Every row gives one point. To make a cloud, some directions were put in groups of two or more. Within a group, all points are equally far from the middle, so they leave a hole (a ring in 2 directions, a hollow ball in 3). The other directions are filled evenly. Then the cloud was stretched, turned, moved and blurred a little. Count the holes, and give their numbers of directions, smallest first.
In the rows, 128 means zero.

Cloud (14 x 2):
133	66
155	99
74	135
61	130
96	59
106	175
163	97
96	121
95	176
71	179
60	149
74	145
121	115
87	153
Holes: 0

Cloud, 22 rows:
107	136	178
146	168	52
163	120	57
90	42	144
170	106	113
171	152	69
173	121	125
162	83	74
118	76	161
99	68	156
177	137	92
167	102	77
88	44	143
90	153	143
131	135	188
144	87	153
119	111	177
141	221	80
93	119	158
177	149	84
86	134	141
105	158	69
Holes: 1 (2)

Cloud (28 x 4):
175	196	160	176
110	168	190	161
86	161	87	192
129	152	132	195
135	130	136	199
170	114	131	194
125	80	153	160
120	125	169	75
137	198	71	138
58	116	130	84
115	221	85	111
94	153	147	150
185	99	151	175
158	136	161	128
149	159	83	69
148	104	42	114
137	175	199	126
114	106	130	122
125	105	200	172
159	99	129	192
118	156	175	142
134	46	100	122
128	196	66	153
192	219	94	143
75	99	159	163
125	167	134	85
98	117	80	123
111	62	154	169
Holes: 0

Cloud:
166	144	122	172	166	65
167	143	105	102	93	77
136	93	139	119	188	137
129	154	110	120	126	152
165	185	152	148	75	108
162	119	149	42	61	145
93	100	117	90	62	121
179	108	121	150	85	170
204	154	66	55	131	119
168	163	59	79	68	170
218	188	86	83	146	167
148	142	85	80	97	97
209	137	133	72	186	109
126	202	177	109	97	60
135	139	168	164	189	27
170	99	106	123	188	83
67	132	186	134	87	94
139	45	73	173	133	152
195	86	49	67	143	149
97	79	96	169	73	135
198	107	143	135	206	120
152	175	152	66	153	148
148	113	135	130	148	159
173	168	112	72	82	153
137	144	123	183	161	114
113	182	171	113	113	66
158	151	115	154	164	150
157	152	142	106	176	87
203	119	124	108	114	96
128	146	121	79	107	71
100	156	144	121	148	139
108	126	160	152	84	143
151	87	183	121	153	118
187	100	63	168	160	106
182	148	139	168	152	154
128	47	62	150	138	136
178	22	73	175	111	168
201	170	78	27	105	138
149	100	95	116	132	78
129	34	97	125	187	132
139	59	87	130	136	99
92	84	113	138	160	68
158	76	166	144	119	197
128	120	146	170	113	207
130	65	106	216	149	129
134	156	113	69	77	69
133	37	112	113	118	139
144	87	81	129	67	151
158	81	153	86	104	90
196	100	94	191	140	117
94	109	160	182	119	133
Holes: 0

Cloud:
116	221	132	147	109	115
118	121	159	146	216	136
102	181	153	178	96	133
108	117	208	108	162	197
87	203	153	159	144	77
157	109	129	110	205	97
121	74	152	93	182	168
77	194	161	159	114	139
121	79	131	168	159	160
71	148	174	166	160	136
159	134	89	118	155	139
127	122	130	107	164	43
137	197	68	165	124	93
137	227	136	124	153	87
160	103	126	86	133	132
109	134	81	192	116	95
77	199	159	190	155	162
115	137	179	57	152	145
126	176	174	71	162	106
140	143	103	143	124	168
77	174	122	190	166	97
138	164	192	113	209	118
71	206	137	196	159	147
91	225	120	142	142	95
95	122	102	182	179	163
107	153	186	119	135	62
133	208	169	183	146	85
172	171	112	131	197	133
104	78	149	127	181	173
105	110	125	135	125	51
160	118	121	178	169	75
108	210	128	104	161	118
112	195	67	152	151	72
126	161	72	163	113	130
87	207	125	214	169	125
100	178	168	142	98	93
73	185	95	176	169	162
119	161	60	164	128	127
65	118	150	151	134	132
191	138	123	130	176	102
115	121	206	108	154	200
72	189	147	175	170	178
153	214	146	115	142	103
165	117	181	133	126	70
145	166	101	197	169	62
117	177	188	169	199	133
160	171	201	91	163	107
104	91	172	146	154	90
128	159	151	89	183	68
93	194	88	130	155	90
82	175	182	174	129	158
Holes: 2 (3, 3)

Cloud:
120	149	160	181	191	172	174	88
139	205	111	176	101	92	107	94
205	124	84	145	102	84	128	148
133	119	154	81	225	73	141	88
96	183	227	89	131	121	165	114
158	206	168	153	138	82	124	127
137	150	176	113	128	212	59	176
132	109	177	114	54	135	176	128
131	131	77	124	159	84	141	149
136	73	149	139	180	108	125	100
157	123	144	97	118	187	126	183
128	123	206	107	131	154	33	157
133	112	118	129	77	193	124	176
140	126	156	99	68	173	54	180
159	103	192	110	113	163	87	194
161	146	134	131	104	70	200	57
86	150	98	167	147	87	198	72
107	67	171	101	98	142	121	144
169	171	132	177	163	124	208	116
150	110	83	207	118	130	147	87
91	133	172	96	143	72	79	173
109	121	151	45	77	55	98	134
130	136	119	172	173	129	108	65
172	165	165	108	149	87	86	98
173	98	140	72	112	49	115	96
71	150	186	178	163	172	150	98
154	170	117	155	135	114	118	61
69	172	139	152	128	195	114	168
113	78	167	138	98	159	176	120
171	167	153	175	113	171	180	157
114	190	131	88	156	100	203	112
103	191	148	92	74	118	96	147
124	81	203	55	103	94	146	162
110	139	93	119	171	82	97	130
125	154	161	128	111	162	166	199
185	110	167	103	147	169	179	158
138	201	152	125	129	141	148	88
185	141	195	108	116	175	78	168
171	139	70	176	60	78	149	97
95	137	174	206	107	192	92	102
123	88	168	174	118	163	139	133
156	100	136	81	186	75	154	81
130	115	210	71	169	182	122	170
140	117	177	101	70	131	36	121
148	141	180	117	75	175	39	136
114	141	68	140	108	84	208	98
117	59	142	92	131	58	109	91
161	129	157	160	108	204	144	121
127	161	143	121	158	198	124	108
96	145	165	164	207	128	58	114
155	181	113	179	53	158	152	146
102	109	144	131	180	132	157	39
116	157	173	109	71	71	160	131
154	159	140	187	156	205	129	108
154	150	162	170	56	166	133	153
121	143	107	195	174	109	190	135
141	76	145	125	157	155	185	134
118	156	223	151	126	110	138	144
152	144	207	88	165	195	100	171
147	153	139	57	147	142	150	141
127	84	130	169	160	106	151	157
125	197	168	81	186	102	203	96
148	102	196	36	89	123	128	131
120	111	142	152	136	38	144	140
57	147	119	144	127	165	167	135
89	162	162	110	203	34	170	77
149	118	103	173	62	198	135	163
69	141	154	148	165	113	53	90
164	137	210	41	140	103	97	154
129	114	206	92	153	106	43	154
61	161	218	119	157	159	103	121
152	130	199	90	121	100	52	124
150	128	147	152	85	50	117	149
134	144	106	127	122	183	137	193
121	131	164	88	183	55	106	69
161	149	185	41	149	77	100	137
129	113	213	58	156	71	76	118
140	163	189	138	171	169	214	97
Holes: 2 (3, 3)

Cloud:
66	148	179	219	79	149	111	72	99
131	126	128	198	90	174	89	29	158
95	189	122	99	133	75	174	89	125
165	202	168	95	129	159	175	102	118
96	122	179	110	169	75	187	96	133
139	118	104	162	138	200	56	139	110
174	125	180	134	130	194	143	111	164
86	49	134	119	139	107	64	175	156
202	125	92	215	105	99	149	72	131
153	131	169	62	121	185	141	134	149
136	160	148	115	176	169	93	75	109
29	130	158	109	162	115	135	118	118
125	159	89	189	110	176	151	128	102
175	176	172	97	169	168	92	101	110
153	163	160	206	98	147	172	55	151
131	89	156	75	118	224	107	129	130
110	66	161	171	126	156	134	63	144
117	107	101	205	139	124	68	119	131
159	162	162	213	79	164	117	54	168
135	194	123	157	111	106	95	83	161
128	117	211	122	115	95	126	77	161
136	140	124	154	128	86	84	53	166
69	86	95	101	139	89	95	148	114
103	149	96	174	133	60	173	118	128
115	210	128	109	121	131	185	103	131
174	82	81	92	100	113	133	122	131
114	138	185	60	121	130	93	144	178
173	118	95	201	149	121	137	84	122
242	164	73	142	135	106	113	121	161
68	92	159	130	133	125	103	159	167
128	142	91	135	103	123	66	124	160
146	125	135	93	152	69	77	88	155
23	96	171	80	139	154	83	115	135
119	73	130	159	144	86	66	82	172
105	115	218	169	123	140	76	120	148
91	62	99	91	104	94	79	108	151
112	25	133	89	110	128	60	98	160
165	72	148	94	150	82	51	129	178
107	28	108	148	110	63	126	122	125
104	130	149	86	162	204	143	117	103
121	145	139	104	154	183	57	172	132
125	222	157	78	168	81	167	85	141
162	164	182	138	146	225	131	56	159
180	119	132	120	153	52	180	126	120
132	125	118	217	94	79	167	79	86
122	94	186	121	127	167	124	42	152
220	78	101	207	92	120	70	135	137
157	150	123	199	144	97	103	52	164
134	85	141	106	72	151	44	154	145
132	51	104	187	109	170	108	123	110
199	100	93	82	157	112	149	112	150
72	61	154	72	131	107	60	102	125
112	158	191	51	135	120	165	109	123
152	94	94	163	63	213	105	98	155
130	221	126	162	146	171	147	59	113
109	47	167	149	122	65	97	81	142
164	123	90	156	123	234	92	81	150
124	171	165	138	122	82	84	68	113
151	219	122	147	127	209	148	102	134
152	95	66	158	141	108	140	151	112
82	70	183	28	140	144	100	117	145
174	113	85	147	145	46	169	132	117
156	112	160	137	117	177	152	140	166
109	106	158	90	82	169	97	138	169
149	54	126	90	139	117	37	129	185
93	81	119	173	94	143	109	76	79
168	84	104	149	156	109	61	105	175
147	133	172	151	82	198	64	104	178
191	82	90	181	139	139	55	120	170
214	144	79	122	149	59	128	141	169
144	113	148	115	201	134	98	121	169
109	165	147	143	165	105	185	90	79
104	141	144	156	103	92	173	108	174
86	135	150	159	99	51	86	84	91
147	191	193	131	151	167	100	48	129
141	220	138	182	158	82	145	88	83
78	88	176	94	168	119	103	162	165
127	42	180	86	131	95	94	148	164
174	154	90	173	134	131	94	59	161
87	143	153	182	95	215	115	55	107
204	134	173	176	127	123	113	128	115
139	24	128	161	102	100	80	85	152
149	154	79	188	117	158	142	156	113
50	138	143	94	158	61	154	100	95
120	128	188	57	122	71	125	106	148
98	165	178	165	124	223	81	60	124
146	163	195	117	132	129	76	76	120
60	38	152	115	134	127	116	140	136
163	194	187	92	161	182	78	118	160
187	117	82	217	93	114	157	74	141
157	149	135	185	58	137	125	62	150
85	125	172	109	101	85	128	53	120
192	216	127	108	142	166	148	133	173
184	85	137	189	72	99	65	144	161
171	189	160	109	172	177	160	121	185
155	134	152	120	156	87	77	199	139
191	183	88	110	148	72	166	97	151
Holes: 3 (2, 3, 4)

Cloud, 93 rows:
176	86	146	128	137	117	181	157	125
108	124	88	166	113	147	100	147	108
110	84	137	113	105	143	101	87	171
80	166	163	137	161	104	134	75	162
132	164	114	122	129	116	109	192	98
91	102	111	125	156	65	113	75	100
95	155	107	94	182	65	104	181	142
146	154	137	112	83	72	130	129	112
33	132	167	157	158	81	126	123	119
87	63	164	126	20	104	111	55	153
94	143	141	174	201	92	77	142	139
73	127	122	133	69	104	140	113	53
80	212	185	174	199	38	133	76	105
181	68	92	121	111	137	134	150	122
119	133	108	120	188	74	132	127	81
178	143	59	133	101	141	73	154	162
62	109	131	72	154	165	172	154	94
127	135	76	147	123	46	140	52	177
180	143	61	171	150	61	118	183	167
166	115	167	154	123	140	124	137	93
136	188	113	185	156	28	93	91	141
127	82	180	158	168	138	130	181	152
109	152	115	86	196	108	164	150	63
122	160	161	97	151	84	117	122	135
150	148	148	138	135	64	135	132	172
135	71	136	162	25	133	54	103	189
113	190	90	192	117	43	130	57	162
177	127	79	118	195	149	134	233	121
111	163	163	131	159	84	77	148	145
86	35	113	132	114	76	134	128	125
87	144	133	133	67	84	130	87	172
122	34	133	147	67	70	60	76	151
46	56	114	113	52	102	155	109	155
179	135	43	92	138	126	96	210	130
124	104	35	152	114	112	79	178	143
103	49	118	120	81	53	136	131	184
133	106	133	93	90	110	81	147	182
196	87	148	122	147	126	125	150	122
56	114	130	168	141	137	145	91	98
142	151	175	154	52	108	79	96	167
118	180	90	93	157	114	130	204	140
74	113	145	116	51	118	132	95	125
89	109	134	93	152	151	127	135	52
73	74	157	170	95	126	91	93	149
141	50	127	173	120	126	91	102	141
171	110	104	149	98	100	147	191	116
89	77	96	106	160	78	222	126	68
141	196	131	177	211	65	93	103	105
133	168	186	99	178	93	117	88	135
33	81	187	158	80	88	132	89	134
62	141	213	132	187	82	163	108	45
106	203	122	115	238	110	92	187	64
76	96	76	121	186	126	120	129	144
97	107	111	161	172	123	83	188	74
95	139	117	174	173	143	100	97	119
92	96	121	95	118	154	124	221	132
124	138	74	152	102	151	62	160	138
151	76	103	158	61	52	90	68	153
62	151	166	127	162	175	156	176	71
152	43	116	126	74	168	94	137	127
137	75	84	159	112	90	140	95	166
97	161	105	119	135	97	157	111	186
67	53	99	125	140	163	167	147	72
126	89	125	194	82	102	128	75	178
77	129	139	152	78	49	124	31	164
175	170	59	139	145	151	137	159	150
96	134	141	115	113	99	86	54	169
116	78	97	165	66	101	134	85	161
135	81	99	131	57	161	160	161	140
135	157	114	78	150	66	77	164	105
147	158	96	161	135	159	110	121	172
183	197	75	147	153	132	152	166	136
176	119	97	144	151	54	144	143	149
87	137	175	153	46	128	85	134	130
122	68	61	158	146	132	129	190	123
102	48	89	123	121	76	179	166	97
85	84	81	113	69	168	145	219	90
121	120	221	179	150	121	132	130	138
133	178	164	156	207	67	140	110	102
113	173	53	109	139	135	83	234	84
109	143	119	160	164	126	91	124	194
123	87	115	157	137	129	123	136	85
88	139	145	158	146	47	135	7	123
124	138	105	210	92	35	163	97	162
95	78	135	173	122	92	107	145	163
127	111	75	112	108	89	166	147	86
133	82	57	141	63	145	117	217	105
91	70	139	123	85	125	116	116	180
128	64	108	111	143	152	188	161	77
123	157	211	141	195	67	128	77	117
79	65	117	124	136	54	171	120	139
87	107	135	113	196	48	164	77	95
127	110	141	176	128	94	136	41	114
Holes: 1 (3)

Cloud, 101 rows:
137	124	115	132	36	150	134	119	119
173	147	78	111	66	145	101	145	135
194	184	102	165	109	146	178	84	139
144	123	118	94	155	175	147	131	138
129	84	159	91	143	202	93	64	135
172	104	73	100	153	106	209	111	152
156	165	107	132	47	88	140	126	122
102	116	89	115	158	189	96	93	110
97	92	134	170	160	116	98	104	137
144	105	86	174	136	91	143	76	123
163	130	104	44	121	108	98	65	204
172	159	161	108	200	103	101	80	142
123	129	104	143	148	142	163	159	224
105	181	95	157	186	48	123	172	102
145	118	69	123	80	167	167	130	190
74	107	136	91	118	45	121	92	166
131	172	40	114	108	107	126	147	162
94	196	97	131	160	33	117	161	96
142	68	76	63	187	157	135	73	116
88	129	177	98	120	94	106	100	139
128	160	78	165	113	119	187	135	101
199	130	74	126	183	151	194	106	137
140	134	94	85	129	119	164	211	92
123	101	100	138	44	131	163	163	182
148	99	107	111	125	139	178	192	217
177	140	96	116	127	58	118	54	172
130	95	104	160	116	152	163	150	187
189	181	35	83	141	100	107	119	135
104	120	190	103	152	184	88	182	134
107	138	32	150	94	130	203	171	164
154	72	137	126	173	137	113	123	183
108	163	65	144	142	162	193	160	96
106	131	135	117	177	147	172	68	108
156	152	56	107	147	83	118	50	156
125	97	121	58	106	97	101	182	183
101	176	139	134	149	101	120	14	179
160	202	84	84	108	149	147	107	62
57	160	136	133	148	66	112	59	149
125	122	104	114	67	97	105	118	128
124	205	111	93	128	99	163	153	178
110	116	141	186	179	122	123	189	104
170	105	85	147	148	128	111	45	180
151	176	120	75	127	78	150	135	69
92	137	80	104	80	124	36	33	113
192	87	120	130	110	131	142	115	112
77	170	126	133	25	99	127	155	106
115	148	147	173	136	143	158	148	60
57	171	91	135	147	151	146	55	151
113	130	99	108	147	162	143	174	197
129	161	113	98	154	70	198	121	189
161	155	57	160	135	206	213	82	131
160	95	137	53	114	161	171	85	93
156	152	112	119	215	136	97	63	140
158	144	61	160	151	156	199	91	104
111	174	152	161	84	86	160	76	175
113	83	61	88	141	168	116	85	135
155	135	57	132	175	174	159	101	111
144	87	128	128	156	139	106	170	185
79	169	123	108	105	144	110	77	181
157	68	89	192	79	157	175	127	84
164	141	160	164	144	143	132	125	62
152	188	116	107	164	94	98	46	153
171	114	48	118	70	138	56	110	109
91	160	102	184	138	106	93	163	124
76	146	140	133	176	178	78	112	103
157	108	123	150	90	181	126	150	197
157	100	131	142	111	153	153	150	162
127	103	139	133	112	166	138	177	228
133	118	81	133	58	103	175	166	194
119	102	107	190	156	166	153	127	166
95	109	86	97	184	121	193	134	157
79	77	120	136	117	148	72	94	168
129	135	164	80	97	118	127	143	76
180	146	87	157	135	140	232	129	140
165	88	115	94	119	88	146	110	206
150	131	67	123	113	145	176	105	78
153	142	153	79	158	147	154	86	94
143	67	82	75	163	180	151	109	165
126	205	144	104	206	88	127	7	163
119	130	101	57	192	160	149	92	86
187	133	109	138	82	103	114	123	173
164	131	105	120	102	104	225	126	184
130	70	110	155	72	110	180	194	112
141	91	110	150	163	143	205	90	92
144	181	141	152	98	173	131	110	55
131	165	76	82	161	50	174	74	168
140	130	107	145	137	105	185	137	175
137	160	45	84	120	132	187	127	119
77	162	52	173	81	68	108	111	214
166	163	142	203	56	104	174	118	139
82	174	110	136	176	55	105	150	118
91	174	38	104	168	158	143	33	131
134	149	147	124	119	107	142	188	113
129	172	67	137	86	92	135	80	213
178	82	175	160	121	142	163	101	104
171	134	118	127	166	96	169	76	80
71	190	113	103	110	147	149	100	162
75	129	187	175	133	113	109	95	119
128	136	79	176	108	58	143	189	107
152	113	103	107	118	180	82	158	100
137	156	124	159	185	197	81	94	74
Holes: 0

Cloud (102 x 9):
161	128	88	124	185	130	130	180	107
172	110	74	122	153	127	174	157	141
96	217	183	96	111	200	127	152	81
184	57	117	195	69	115	172	156	140
115	83	56	155	90	127	101	160	164
120	87	203	155	162	184	199	131	108
110	202	159	108	152	174	188	94	96
131	207	164	112	125	154	94	196	101
154	79	154	169	178	150	129	150	180
184	191	89	114	98	108	121	123	33
84	161	73	111	144	124	82	157	172
112	103	209	129	140	135	120	150	151
143	136	95	95	86	173	178	89	52
160	126	148	102	148	39	132	114	102
154	188	191	100	129	151	210	126	99
186	80	118	168	125	57	102	158	136
188	191	128	90	191	79	78	121	133
170	201	139	101	139	112	187	169	112
125	175	116	50	109	120	109	115	141
194	125	39	128	139	46	138	105	94
153	205	29	80	70	83	133	100	85
224	101	98	139	145	153	191	124	98
211	126	63	91	160	70	87	114	138
162	158	101	141	98	184	143	88	112
107	141	158	121	144	189	129	94	86
136	159	158	152	119	195	148	166	157
102	198	168	106	156	129	138	89	105
142	115	83	95	31	118	104	159	119
140	132	196	175	135	193	164	182	131
169	133	168	163	162	99	217	111	111
187	185	158	126	142	183	149	131	121
161	206	153	76	149	167	77	161	98
174	138	42	104	65	77	66	148	117
137	108	101	136	40	125	208	68	64
119	164	85	123	15	125	108	149	81
133	187	114	145	81	84	194	159	100
171	105	173	150	75	149	216	79	68
190	110	97	97	163	78	175	90	117
89	160	50	122	98	71	118	98	115
128	188	114	125	94	164	153	202	68
170	167	141	124	218	96	146	105	110
157	134	73	111	69	87	106	86	163
67	164	113	132	19	130	198	168	84
96	138	83	128	133	52	145	154	126
190	122	175	150	153	130	195	153	54
186	94	146	165	149	157	195	144	159
162	78	120	163	86	110	211	132	167
220	184	135	126	109	103	126	133	69
219	125	155	124	144	170	195	143	66
208	96	129	123	117	168	203	110	61
154	120	119	111	195	155	90	164	143
99	147	163	92	165	108	126	184	113
210	68	87	186	128	66	161	89	111
124	125	161	126	95	69	119	94	146
97	148	120	124	86	134	199	185	61
189	112	167	143	164	134	127	179	172
157	115	95	120	52	96	196	55	73
169	129	138	95	186	111	172	85	119
127	142	142	183	156	189	173	134	81
145	158	110	125	192	165	152	93	120
76	149	206	144	82	146	166	183	129
83	115	112	124	128	160	199	147	151
150	123	124	144	31	106	221	118	52
131	126	79	158	123	92	81	127	105
109	117	99	140	76	94	81	138	103
163	218	128	87	177	145	80	129	125
228	97	138	167	147	108	203	129	123
91	144	124	125	125	203	184	126	57
61	173	119	114	143	122	112	186	176
128	199	177	92	90	77	128	151	106
98	160	123	63	62	154	126	153	134
136	159	73	53	100	96	121	91	108
76	82	153	166	100	108	161	146	120
154	134	164	103	167	135	219	141	109
130	153	152	94	128	179	183	75	81
139	132	121	120	150	37	156	120	99
119	183	136	91	167	165	136	122	44
137	173	221	127	130	198	183	170	83
192	71	96	139	122	95	135	149	185
169	132	126	127	38	99	176	77	53
111	191	91	64	63	139	136	105	124
180	173	158	120	159	99	66	162	132
147	98	164	166	143	66	183	148	159
97	175	97	111	59	117	75	163	91
104	112	90	131	133	121	107	117	187
120	156	37	116	67	62	136	77	99
135	154	123	177	178	143	163	127	95
184	114	126	107	189	61	155	133	144
162	135	70	125	57	118	215	82	100
169	87	89	194	124	81	153	84	119
152	112	119	80	77	72	147	159	148
219	82	102	164	139	66	188	77	117
69	158	98	124	133	133	100	176	185
199	168	157	150	109	123	138	116	128
103	138	198	137	128	123	170	170	174
114	159	166	121	129	68	107	117	155
107	113	189	138	60	178	152	158	144
151	143	72	154	21	131	150	160	90
206	172	165	130	133	143	146	147	133
136	116	33	128	143	110	135	150	128
188	110	107	114	133	160	107	81	103
120	88	113	120	149	177	125	156	123
Holes: 3 (2, 3, 4)
